Rows are points. Each copy is the shape, with its points in the same order, turned, moved and blurred by noise. Some copies are also mirrored. Which?

Shape, 6 rows:
[[-21 -46 -43]
 [ 18  -6   0]
 [-29  15  26]
 [ 11 -14   8]
 [-12  30  10]
 [-83 -14  -7]]
Copy 1:
[[ 46  41 -51]
 [  0   5  -9]
 [ 44 -31   8]
 [  5  -3 -16]
 [ 31 -13  27]
 [102  -8 -22]]
Copy 1 is: mirrored
Copy 2, 6 rows:
[[ 41 -41 -11]
 [  5  22 -17]
 [-33   6  25]
 [ -3  12 -16]
 [-17  26  29]
 [-15 -57  45]]
Copy 2 is: mirrored
Copy 3, 6 rows:
[[ 14 -60  18]
 [ 15   4 -16]
 [-23  26  17]
 [ 17   8   0]
 [-28  24  -6]
 [-42 -25  62]]
Copy 3 is: only turned

Shape, 10 rows:
[[ 49  -1 -10   9]
 [ 38  -2 -32  35]
 [ 50 -29  -5 -26]
 [ 24 -23 -39  31]
 [ 21 -30  -9   0]
 [ 20 -23  -9  21]
 [-49   2 -19  31]
 [-60  16  -9 -35]
 [-59  44 -17 -14]
 [-61  26  26   2]]
Copy 1:
[[ 14 -32  20  18]
 [ -8 -40   2  40]
 [ 13 -28  39 -19]
 [-27 -41  -1  22]
 [ -5 -23   4 -12]
 [ -4 -33 -12   4]
 [-35  16 -55  14]
 [-21  68 -24 -11]
 [-22  71 -31  20]
 [ 10  55 -61  -1]]
Copy 1 is: mirrored
Copy 2, 10 rows:
[[ 27  12 -10  15]
 [  9  15 -25  26]
 [ 43 -23  10  22]
 [-13 -11 -27  31]
 [  4 -26   5  16]
 [ -2  -9 -17   0]
 [-63   9   0 -12]
 [-50   5  65 -18]
 [-63  39  62 -17]
 [-40  12  41 -60]]
Copy 2 is: mirrored
Copy 3 (10 x 4):
[[  5  -5  40 -37]
 [ -2 -23  47  -6]
 [ -3 -11  10 -68]
 [ -8 -43  29  -8]
 [  2 -22   0 -31]
 [ 12 -28  10 -15]
 [ -5  -8 -15  51]
 [-34  35 -51  23]
 [-29  47 -26  46]
 [ 15  39 -43  41]]
Copy 3 is: mirrored
Copy 4, 10 rows:
[[ 56 -13  25 -24]
 [ 58   3  -5 -37]
 [ 37 -49  35 -28]
 [ 43 -11 -18 -46]
 [ 27 -35   5 -21]
 [ 34 -23 -11 -18]
 [-14  21 -37   2]
 [-55   9  10  14]
 [-42  43   7  15]
 [-25  17 -12  48]]
Copy 4 is: only turned

Shape:
[[-26 -38  22  58   4 -16]
 [ 40  19 -45  -8 -43  12]
 [-11 -58   5   3  -8 -28]
 [ 19 -50  22 -57  20 -81]
 [ -6   2   2 -10 -33  18]
 [ 25  -9  41  32 -16  10]
 [ 23  10   0  10   9  52]
 [  8 -21   9  -5  19  -2]
 [ 17  37 -22 -17 -24  -6]]
Copy 1:
[[ 51 -41  60  18  22  27]
 [  1 -26 -11 -18   6 -74]
 [ 45   2  71  16  -4 -15]
 [ 49  70  96 -34   6 -33]
 [  5 -22  18 -16 -23 -18]
 [ 62 -39  20 -35   1   3]
 [ 33 -17 -32 -14   8   1]
 [ 40  13  27  -8  10  -1]
 [-13 -11  11 -37  15 -46]]
Copy 1 is: mirrored
Copy 2 (9 x 6):
[[ -2 -65  10  54 -35  33]
 [ 36  12 -50 -22  30  15]
 [ -1 -52  33  -1 -13  37]
 [  3 -32  96 -35  -7 -15]
 [ -5   8 -20  -3 -15  41]
 [ 40 -16 -13  32 -48  21]
 [  3  -5 -55  -9 -44  10]
 [ -5 -30   6  -9 -35  -3]
 [ 11  19 -23   0  19  -5]]
Copy 2 is: mirrored
Copy 3, 9 rows:
[[-74 -35 -25   7   1  -4]
 [ 43   2 -29 -50 -26 -15]
 [-28 -60  -5  -8  17  21]
 [ 24 -68  12  13  86  16]
 [ -6  12 -10 -28 -10  22]
 [-20   1 -56  20  -8  11]
 [  6  21 -13  20 -44  -8]
 [ -8 -17   3  18   6  -2]
 [ 27  22 -14 -37  10 -14]]
Copy 3 is: mirrored

Shape:
[[ 25  -7   1 -11 -36 -15   1  42]
 [-61   4 -63   3  -1  27  -4 -30]
 [ 15  31   3 -41  -4 -18  13  38]
 [  0   6  29 -20 -32 -50  -9 -13]
 [  6  -4  23 -14   6 -74  -8  27]
 [ 29  21  13 -35  -5 -39 -24  10]
 [  5 -22   0 -17  29  23   7  -3]
 [ -6 -20  15 -64  33  51 -52  19]
 [-23  52 -38  44 -12  13 -39 -33]
 [ -4  -4   3 -37  38  90   0   9]
 [ -5 -23   0 -61  21  54   7  -5]
 [ -1   3 -59  -1  -3  -6 -11 -35]]
Copy 1 (12 x 8):
[[ 27  43  15  22 -25  20  -9   6]
 [-41   7 -64 -44  28   2 -38   4]
 [ 13  29   1  50   1 -14   8 -17]
 [ 53 -10  10  24  -7  -5 -31  18]
 [ 74 -14  -2  33  -5  10  26  10]
 [ 57  10  18  22   7  -5  -3 -17]
 [ -9  -6   7 -24 -19   2   7 -24]
 [ -9  22  48 -59  14 -43  31 -18]
 [-13  -3 -28 -15  70  44 -56  -7]
 [-70  20  42 -37   1 -17   8 -35]
 [-38  16  16 -40 -25 -48   3 -25]
 [ 13   7 -45 -29  10  21 -42 -30]]
Copy 1 is: only turned
Copy 2 (12 x 8):
[[  3 -29  12 -11 -19 -42  -3  -8]
 [-64  38   0   5  16  32 -10  56]
 [-20 -38  27 -29  -7 -18  33 -19]
 [ -9 -21 -31  10 -22  11  16 -48]
 [  0 -49 -41 -28  13 -12  12 -37]
 [ -6 -28 -15 -35 -33  -4  31 -27]
 [ 19 -18  18 -13   0  26   8  39]
 [ 18 -20  -6  -9 -33   2  73  73]
 [-45  88  -9 -26  -5  12  -2   4]
 [ 23   6  52  -8 -13  20  56  81]
 [  0 -28  31   8 -25  31  41  61]
 [-42  18  -4 -32 -23  30 -26  24]]
Copy 2 is: mirrored
Copy 3:
[[ 16 -60   9 -36  -6 -15  33   9]
 [-56 -16  -6  62   0  -1   5  46]
 [-23 -39   2 -47  18 -26  32 -21]
 [ 11 -25  33  -9  -6 -48  -2 -26]
 [ -4 -69  39 -34  -1 -29 -25 -31]
 [ -5 -34  -4 -48  11 -50 -11 -18]
 [-30 -22 -23 -10 -29  20   1  -4]
 [-64  11 -25 -66 -58  -6  -3  29]
 [-14   3  -1  39  52 -22 -18  59]
 [-62  23 -46 -34 -39  42  34  21]
 [-53  -1 -35 -17 -50  12  30  -6]
 [-17 -38 -36  40   6 -24  -6  22]]
Copy 3 is: only turned

Shape (16 x 11):
[[-27 -36  54 -21 -15 -16   8  35  -9  39  -2]
 [ 21  23  12 -39 -24  45 -33  -7  18   1  18]
 [-36  12  36 -42 -38  42  -6 -25  34 -35  35]
 [-15 -30  47  28  58  34 -40 -28  27  21 -34]
 [ 21  -4 -24  34  51 -40   6 -32  12  11  49]
 [ 25  21  -7  40  53  34  20   8 -10  26  19]
 [ 12  47  55  25  55 -38  19  -2 -28  -9 -18]
 [ 27 -13 -17  40 -30   7 -36  39  44  -8 -21]
 [-27  24 -16   3 -13 -32   2   1  32 -22 -25]
 [-33 -13  36  49   5 -23   9 -38   8 -49  31]
 [ 51  -8   7  40 -20  10 -10 -29 -27  27 -40]
 [  5  24 -30  45  16  32  18   9  39  12  32]
 [-27 -21 -37  40  57  35  43 -23  11 -48  33]
 [ 45 -45 -29  46  41  28  -3 -45  12  19  31]
 [ 26  -8   6  29  57 -29 -21  41   1  12  47]
 [ 20  48   0  17  -7  -2 -44 -18 -49   8  37]]
Copy 1 (16 x 11):
[[ 35  -2 -32   9  56   1 -12  40 -41 -44  18]
 [  5  27  14  -1 -36  -4  25  26  26 -42  41]
 [-13  -2 -32 -46 -33 -27  63  35   1 -35  24]
 [ 53  52  26 -53  17  48  21 -10 -47 -18 -12]
 [ -9 -38  55 -44   9  32 -43 -16  -9  20  23]
 [ -3  -3  72  15  -9  41  -2  15 -41   7   0]
 [ 23  10  54   1  59 -26  10  13 -38  56   7]
 [ -3  14 -17  34   5  50   7 -39  20 -13  -6]
 [-17  14 -33 -11   4  -1 -12   2  10  37 -15]
 [-15 -39  -4 -54  26 -18  30 -30 -46  16   4]
 [ 35  41  14  28 -10  13 -13 -44 -36  14  57]
 [-44 -10  30   4 -25  55   1   7 -16   9  -8]
 [ -8 -61  33 -42 -51  27   8 -12 -52  14 -39]
 [ 22 -22  52 -26 -35  70 -15 -44 -29  -8  31]
 [  5 -28  66   0  53  27 -26  -7   9 -23  -5]
 [-31  23  66   7   0 -43 -19 -18  -7 -21  41]]
Copy 1 is: mirrored
Copy 2 (16 x 11):
[[-24  -8  11 -34 -10  36  -9  12 -58  52  -7]
 [-35  22   3  13 -37   7 -21 -22  -1 -29  48]
 [-19 -15  32  13 -53  -4  17 -48 -41  -8  64]
 [ -7  -3  40 -40  27 -21 -28 -33 -50 -53 -43]
 [  8 -17   3  13  75 -51 -11  -5  22  31  11]
 [-35 -18 -11  -9  49  -8  16  14  28 -28 -17]
 [-28  16  38 -26  62 -38  32  73 -36  -9  16]
 [ 35   4 -10 -10 -51 -19 -34  20  16  -5 -21]
 [ 31   7   1  35 -21 -41  11  25 -42   8  11]
 [ 42 -48  55 -20  25 -38  10  -3 -30  14  42]
 [ 26  53  22 -13  29  39  -6  15  19 -22 -15]
 [-10 -34  -5  24   1 -31  16  -2  38 -19 -18]
 [ 35 -65 -25 -10  40 -46  52 -35  -6 -25  12]
 [ 19  -8  -5 -20  62 -13 -10 -48  45 -14 -18]
 [-26 -29 -16 -30  44 -44 -43  34   8  23   4]
 [ -7  -1  20  23  34  13 -39  37  14 -27  66]]
Copy 2 is: only turned
Copy 3, 16 rows:
[[ -2  11 -50  21 -38 -19 -33  16  15 -39 -20]
 [-16  23  68 -10 -15  -9  11  23  19 -23  -3]
 [-34  10  59  37  -7 -59  29 -15  14 -28 -13]
 [-49 -38 -13  -5  36  16 -14  27 -22  19 -39]
 [ 32 -27 -11   8  19  -8  -3  29 -44  38  69]
 [ 51  -5   3 -17  12  27  -7   8 -55  12  -7]
 [ 59 -76 -15 -37   7 -34 -11  10 -11   4 -26]
 [ 17  14   1  25  -2  47  46  23  47  24  -5]
 [ 10  -7 -17  -5   3 -39  41 -19  42  28  12]
 [  6 -61 -13  52  35 -36  23 -13 -13 -12  13]
 [  5 -46   3 -26 -15  61  -1  -4  16 -12  16]
 [ 34  20  16   9   2  13  43  -7 -47  38   7]
 [ 27   0  12  35  68 -12   0 -52 -56  36  17]
 [ -7 -17  23  22  29  55 -23   2 -53  29  52]
 [ 63  -6 -18  19  12  -3 -19  69 -21  15  16]
 [ 30 -26  28 -34  17   3  28  35 -10 -53  42]]
Copy 3 is: mirrored

Shape (18 x 12):
[[ -17  -49  -12   71    6   37    2  -10   -2   -1   -8  -23]
 [ -23    1   -7  -17   10   98   28    0    8   -8  -55   25]
 [  25  -70  -23  -21   16  -36    3   10  -45  -14   -5  -19]
 [ -13   16   20  -15   33  -28   -3   -9   20   38   23    1]
 [  18   -6   -9  -10  -72  -30  -22  -35   11   15    9    3]
 [   8   17  -31  -24   28  -34  -34   -5  -17   -1   12  -25]
 [  35   24    7  -22   38  -19  -20  -72   14   14    7  -19]
 [  22   14    0   23   25  -33  -16  -44  -72   -1   23   -6]
 [  -9   20   11  -22   35  -32  -14  -78    9    9   13  -25]
 [   9   23   -6  -16   36  -26   13    1   21  -30   10  -19]
 [  11   19   21    3  -15  -31    9  -18   -3  -11  -34   11]
 [  64  -60   -8  -28   39  -17    6    2  -29   -7   21  -17]
 [  89  -33  -11  -25   15  -19  -33   -1  -55  -29   15   32]
 [ -10    4  -23   13   40  -22   14   -6    6  -31  -28   40]
 [ -12   21   -4    9  -73  -31   -2   14    1  -16   -5  -14]
 [ -17  -12 -116  -28   21  -19  121   16  -17   -5    7  -10]
 [  20  -17  -33    5   25   18   25   16   12   21  -43  -18]
 [ -19  -46   12   -4   14   23  -29   13   19   51  -18  -11]]
Copy 1 (18 x 12):
[[ 37   5   5 -58   2  26 -49   1  16 -38   7 -36]
 [ 14  12 -70 -81  30 -26 -17 -27   8  39  -3   2]
 [ 16  38 -11  34   1  -5  11 -19 -25 -47 -20 -59]
 [-16 -13  -1  52  25   6 -22 -16  51  -1   5  13]
 [-14  -3  11  31  -9  54  -8  39 -30  45   9 -15]
 [-32   1  -7  57  28  10 -20 -29 -25 -30  14   0]
 [  1 -40  -7  65  44 -13 -66 -14 -12  16  -3  -8]
 [ 52 -17   4  54   1  11 -36 -31 -32 -46  -2  16]
 [-17 -27  -6  68   6 -28 -73 -11   0   3   5   9]
 [-27 -21   5  22  40 -38  -1 -20  -1 -23  26 -13]
 [  0 -22  25   8  -1 -18   1 -10 -18  25 -15   3]
 [ 34  18 -28  54  35 -10  11  -3 -10 -45 -34 -76]
 [ 44 -33 -45  52  16  30  37 -16 -54 -36 -33 -52]
 [  1 -29  -1  -7 -13 -24   0 -70  -3   0  16 -27]
 [-29  12  39  -7  -5  19  16  28 -38  11  16  16]
 [ 43 100  13  19  31 -69  22 -64 -13  15  92 -45]
 [ 10  37   2 -27  48  -1 -23 -33   7  12 -14 -39]
 [-18  31 -29 -16  12  37 -39  -3  44  -7 -35 -22]]
Copy 1 is: mirrored
Copy 2 (18 x 12):
[[ -33  -10   15   29  -38   13  -46   18  -45  -42   18  -35]
 [  24   -9   37   -1   -5   47  -31   71   44  -60   32   -2]
 [  42  -32    7   35  -22  -28   49   17  -51    4   18  -39]
 [   1    3   14   41    9    0    6  -51   16    3   40   26]
 [  -9  -11  -25  -29   -2  -40   19  -37   13  -30   -8  -27]
 [   2   27   -5   15   -3  -30   34    3  -23   24   28   21]
 [ -27    9   -9   -7  -11  -18   33  -23   11    5   93   11]
 [ -30  -16   32  -17    5  -38   15   -1  -53   42   45   -6]
 [ -26   27   18   -9  -10   -1   43  -43   -2   -3   76   12]
 [  37   12  -17    4  -13   19    6  -13  -13   18   41   27]
 [  12  -39    2  -30    3    0   10  -18  -15  -26   22   20]
 [  34  -29  -13   45   -6  -21   36   15  -31   29   58  -48]
 [  11  -58  -33    6   27  -31   51   43  -23   51   36  -44]
 [   4  -34    9    3  -34   40   14   15   -8   12   11   32]
 [  26   -1  -18  -38   13  -24  -12  -32  -20  -34  -32    2]
 [ 107   10   59    8 -106  -13  -13   16   16   50  -11   -8]
 [  30  -24    5   33  -49  -15  -18   30   -1  -33   33   11]
 [ -12   -9    8   78    2  -10    0    5    8  -62   24   -9]]
Copy 2 is: mirrored

Shape (18 x 12):
[[-12 -10 -19 -42 -14   8  17  -1  23 -11 -25 -15]
 [-32 -10 -39 -61  16   7 -14  20  47  36 -24   7]
 [-45  -6 -50 -59 -11 -45  23  -8  46  28  -4  50]
 [ 35  14  16  28 -15  40  -7  14 -48  -9  -3   7]
 [ 13  28 -12 -51  47 -25  15 -22  55 -10 -25  45]
 [-49   6   4  29  25 -31 -22  39 -18 -12 -28 -13]
 [ 23  27  -4 -48  12 -17   6 -19  23  55  -2  -8]
 [ -2   9 -24   8   0  34  18  15 -26   2 -30 -25]
 [ -3  42 -25  15  29  12 -22 -45 -17 -28  61 -16]
 [-18  75 -25  29 -14  19   9 -71  31  -9  73 -58]
 [ 10  15   6  10  40  31  45  19 -45  12  14 -40]
 [ 15  81 -46  41  16  -7  -6 -12  67 -16  60   3]
 [ 13 -24   4  58  16  31   9   0 -14  -7  29 -29]
 [-11  10 -42 -34 -11 -25  23  11  15  -2 -12   6]
 [ 25 -12  31   6  -8 -11  -1  43   5 -30 -12   1]
 [ 31   9  23   5   4  21  -5  56 -31 -42  33 -13]
 [  9 -25 -65 -41 -16 -26   4 -14 -11  12 -19 -28]
 [  4  11 -38 -39  27   5  19   1  51  38 -23 -29]]
Copy 1, 18 rows:
[[  28   15   16   32  -15   34  -29   10   46   32  -24  -15]
 [  14  -15   23   45   -7   39  -38    0   70  -24    3  -24]
 [   8  -58   -5   39   -3    4  -18   28  102   20  -11  -14]
 [   0   14   43   -7   15   40    2    8  -40   20  -39   39]
 [  44  -20   50   32  -13  -10   26   38   63  -19  -34  -37]
 [ -41   -6  -19   -5  -33   22   -4  -31  -18   -8  -22  -41]
 [  28  -10   40    4  -38   11   13   28   61  -29   15   27]
 [ -13   21   31   12  -12   50  -14  -46    1   17  -40   17]
 [  30   -4   37  -85   18    5  -20  -20   19  -13  -32    3]
 [  27   42   39 -107  -35  -30  -70    2   59   18  -28   34]
 [   4   38   41  -26    2   44   32  -58    7   20    0   14]
 [  -9   45   35  -65   24  -58  -33   24   64  -37  -52    8]
 [   9   43   14  -25   20  -13  -29  -43  -33   25   -1   28]
 [  10    2    1   17   -3   25   -4    8   62    9  -38   -4]
 [   5   37  -11   21    7   23   16   20  -30    9  -16   -6]
 [  -2   52   21  -28   47   49   21   17  -32   10  -15    4]
 [  48   -7  -17   25  -22   48  -24  -25   54   -5  -25   36]
 [  22   13   38   40  -26   11  -14  -13   74  -28   12   -2]]
Copy 1 is: mirrored
Copy 2 (18 x 12):
[[-19 -21  39  -8 -37   4  22  -9  18  31  -8  15]
 [-83 -16  27 -17 -24   9   0 -23  54  38   5  -5]
 [-53 -51  56  10  -1   5 -25  -6  68  14  43 -15]
 [ 29  37 -44 -10 -34 -20   9  48 -12  18 -24   8]
 [-23   3  38 -24  26  72  -7 -13  47  20  31  18]
 [-43  -1 -35  31 -14  -4  13 -16   1 -42 -25  16]
 [-38  27  36 -40   7   1 -42 -12   1  42  14  17]
 [ -4  30  -5   3 -47 -33  26   4  14  18  -5  26]
 [-22  24 -12  15  12  11  24  41 -62  21  49  22]
 [-22  57  63  34  -9 -12  20  39 -95  18  64  -2]
 [  2  48 -23 -51 -34 -38  18   5 -15 -11  24  45]
 [-39  66  53  26  54  12  37  61 -19  -3  34 -14]
 [ 11  33 -33 -13  -8 -38  52  10 -38   5   1 -19]
 [-28 -15  38   0  -7 -10   6   5  31  16  10  19]
 [  5  -7  -7 -30  -3  10  14  18   1 -13 -53   5]
 [ -5   3 -28 -46 -13  -3  35  70 -27  -8 -29  32]
 [-24 -39  29   4  -1 -45   4 -14  16  59   0  28]
 [-49  24  56 -29 -11  -2  15 -35  22  37  12  18]]
Copy 2 is: mirrored

Shape:
[[  -1    0   25   -6   14   -8    8  -65  -26  -28  -14    0]
 [ -27  -37    3    4    2    2    3   33   -4   10    5   55]
 [ -16   38   -3  -16   15   -5   11  -34  -23  -24   38    4]
 [   5   39   -3   -9    7    8   47    6  -20   -6   37   -8]
 [  41   10   25    2   -3  -23  -20   22  -25   -6   -1    8]
 [ -42    1   -3   46   -4    9   18   33   18  -28  -23   30]
 [ -33   30   -1   -1   -8   12  -15   11   40  -10  -12   37]
 [  -3   34   -7   -2   25  -16  -10   10  -34  -34   -4   32]
 [ -37   11   11   31    4   -1   24    5  -22   16  -21   15]
 [ -30   13   -1   -6    4   12    6   31    4  -26   -8   13]
 [ -20   20   25   -9   -6  -36   -8    2   -8  -22  -21   -8]
 [ -15   15    1   48   25  -22  -19  -13  -21  -26  -22   -6]
 [ -33  -25  -11   38   13    9  -20  -14  -27   -6   14   -2]
 [ -32    7   -6    0  -95   -7    0   31    9  -20    8   14]
 [ -23  -31   27    5   25  -14    0   10   26  -20   29   40]
 [ -46   -1   -8  -16   16 -121  -21   26   17   -3  -15   22]
 [  33  -37   -6    2  -10   12    7  -16  -10  -12   -2   -3]
 [  18   23  -10    8    0  -95    0   30   -5  -10  -11   24]]
Copy 1:
[[-34  -8  47  17 -24  -7 -51 -28 -10  21   2  11]
 [  5  -2 -30  -6 -25 -31  -1  15  46 -22  -3   9]
 [-51  27   0  -7  -6   7 -40 -15 -27   9   3 -25]
 [-32  10 -11 -10  -2  39   4 -12 -12 -17  21 -32]
 [  3   5   7  14  23   4 -18  -2  -9 -55 -28  24]
 [ 34 -19 -43  34  -3 -44  18  -6   4   8   8 -19]
 [ -2 -27 -30   4  -1 -35  -5  39 -22  14 -17 -21]
 [-43  23 -17  21   4 -24 -16 -15 -18 -27 -15   5]
 [ -4  -6  -6  21   2 -15   8 -24  33  -1 -14 -33]
 [ -9 -18 -37   3   7 -16   7  -6  -9  -2  -2   2]
 [ -6 -33   7  -1  13 -16 -26 -30 -23 -15 -34   3]
 [ 10  24   8  39   4 -22 -25 -36 -16  10 -36   0]
 [ 15  41 -13   8 -18 -18 -27 -19  25  31 -12   6]
 [ 35 -27 -19 -45  57 -46  -8  15  -6  -2  14 -21]
 [ 13 -14 -41   2 -58 -16 -39  10   0 -20   6   5]
 [ 23 -20 -25 -49 -32 -51 -13 -45 -31 -51 -86 -15]
 [ 22  13  39  -2  -7   4 -10   9   9  -2  22  35]
 [ 19   7   3 -11   4 -27   5 -28 -39 -82 -46 -16]]
Copy 1 is: only turned
Copy 2:
[[  9   4   0  21  40   8  15 -43 -12 -29 -32  28]
 [ 25  -9 -38 -30 -31   7 -12   9 -11  -7  16 -27]
 [  2 -20  25 -12  24  -1  45 -11  -4   2  -2  33]
 [ -3 -11  24  -6  12  -7  40 -19  31  37  16   7]
 [-38   7 -29  -6 -14  42  25 -32  -3  17 -20  -7]
 [ 28  -8 -24  20 -69 -21  -4   7  11  -4  -2  17]
 [ 17  17 -17 -17 -39   0  -6  22  -8  16  -8  48]
 [  7  -9  16  -3 -31  32  40 -26 -23   6  -7  16]
 [ 24 -21   4  10 -25  16 -15  -9  35 -13  -9   4]
 [ 24   0  -3  -8 -38 -10  11   4  -5  26 -19   7]
 [-12  15   5  -4 -20  11  21 -10   8 -13 -52  14]
 [-20 -27   4  30 -33  12   0 -30 -13 -23 -27  26]
 [ -2 -57  -9  15  -2  -5 -13   0 -22 -15 -11   1]
 [  0  20 -38  13 -22  -1  37  77  23  10 -19  -2]
 [  5  -7 -44 -46 -24 -30   5 -20 -14 -22   4   6]
 [-42  34  29 -55 -71  11  11  11 -14 -73 -26 -10]
 [-12   9 -32  27  27  -4  -2 -18 -20  12   0 -18]
 [-55  34  10 -12 -60  36  37 -15   1 -32   2  -9]]
Copy 2 is: mirrored
Copy 3:
[[ 35 -30  21 -40 -21 -25  32   2  10  -2 -29 -13]
 [-51  10 -18  -9 -20  12  -9  23 -20  -1  22 -30]
 [ 39   0  38 -14 -21 -18 -16 -14 -24 -13  -8  -1]
 [ 41  -2  -1  -2  -4  -8 -43 -38 -11 -29  17 -25]
 [ -4 -17  16 -14  -9  47   9 -14  28 -42  12 -16]
 [-38  32 -33   2 -10 -36  17   8 -11 -52  10 -22]
 [-22  38 -23   0 -35 -16  -8  10   0 -27   5  30]
 [ 21  28  16 -12 -32  23  21  -7 -17 -38  -1 -22]
 [-22  13 -22 -31 -11 -26  10 -39  -6 -12  10 -27]
 [  3  30 -15  -4 -22 -10  -1  15  -2 -32  28 -15]
 [ 15   5   9 -39  -5  -4  34  -2  10 -34  29  15]
 [ -7  23  26  -4   0 -22  48 -29   9 -33 -16 -18]
 [-26  16  34  -7   8 -27   7  -4  10   3  -9 -41]
 [-29  26  -8 -64  26 -13 -45  30  -2 -65  14  18]
 [-33 -24   9  16 -25 -14   7  34 -21  -8  26 -12]
 [-21  14  12 -19  25  26  66   7 -62 -11  55  52]
 [  9 -29  -7  -9  19   7  -6  19  31 -11 -18 -31]
 [ -8  -5  -1 -13  26  53  40 -24 -40 -51  22  24]]
Copy 3 is: mirrored
Copy 4:
[[-22 -20 -58  17  -7   8 -18   3 -12 -49   9  40]
 [ -9 -29  -7 -17  46 -30   0  -2   1   9 -44 -11]
 [-52  26 -47  15  15  10 -12  12 -27 -15  21   7]
 [-51  34   3   1  16  11 -15 -15 -42 -28  11  -6]
 [-27   8   6 -15  -9  19 -46   2  23 -10 -27  23]
 [-32 -28  14  41  56 -19  14 -34   8  11 -24  21]
 [-35  -5 -14  13  30  16  48 -10  18  25 -19  15]
 [-37  21 -41  16  27  18 -34 -16   2  15 -21  22]
 [-20 -28  -7  14  44  -1 -14 -40   9 -22   4  -5]
 [-28  13  -7  25  46   9  14 -14  -1  -6 -34  10]
 [-26 -14 -17  35  16  44 -16  11  16 -21 -17  11]
 [-13 -11 -19  40  31   8 -37 -11  26  -2  17  46]
 [  1  -1 -19  21  42 -42 -17   7  17 -15  19  16]
 [-38  -4  18  54 -15 -11  26   4  23   7 -38 -50]
 [-37 -32 -11 -10  50 -19   4  36 -11   5 -26  29]
 [ -1 -58 -22  34  49  72 -38  46   1  51 -29 -17]
 [  9   0   1  -2 -19 -30 -10   4 -19 -29 -16  28]
 [-20 -26  10  21   7  58 -64   7  -6  45 -26   3]]
Copy 4 is: mirrored
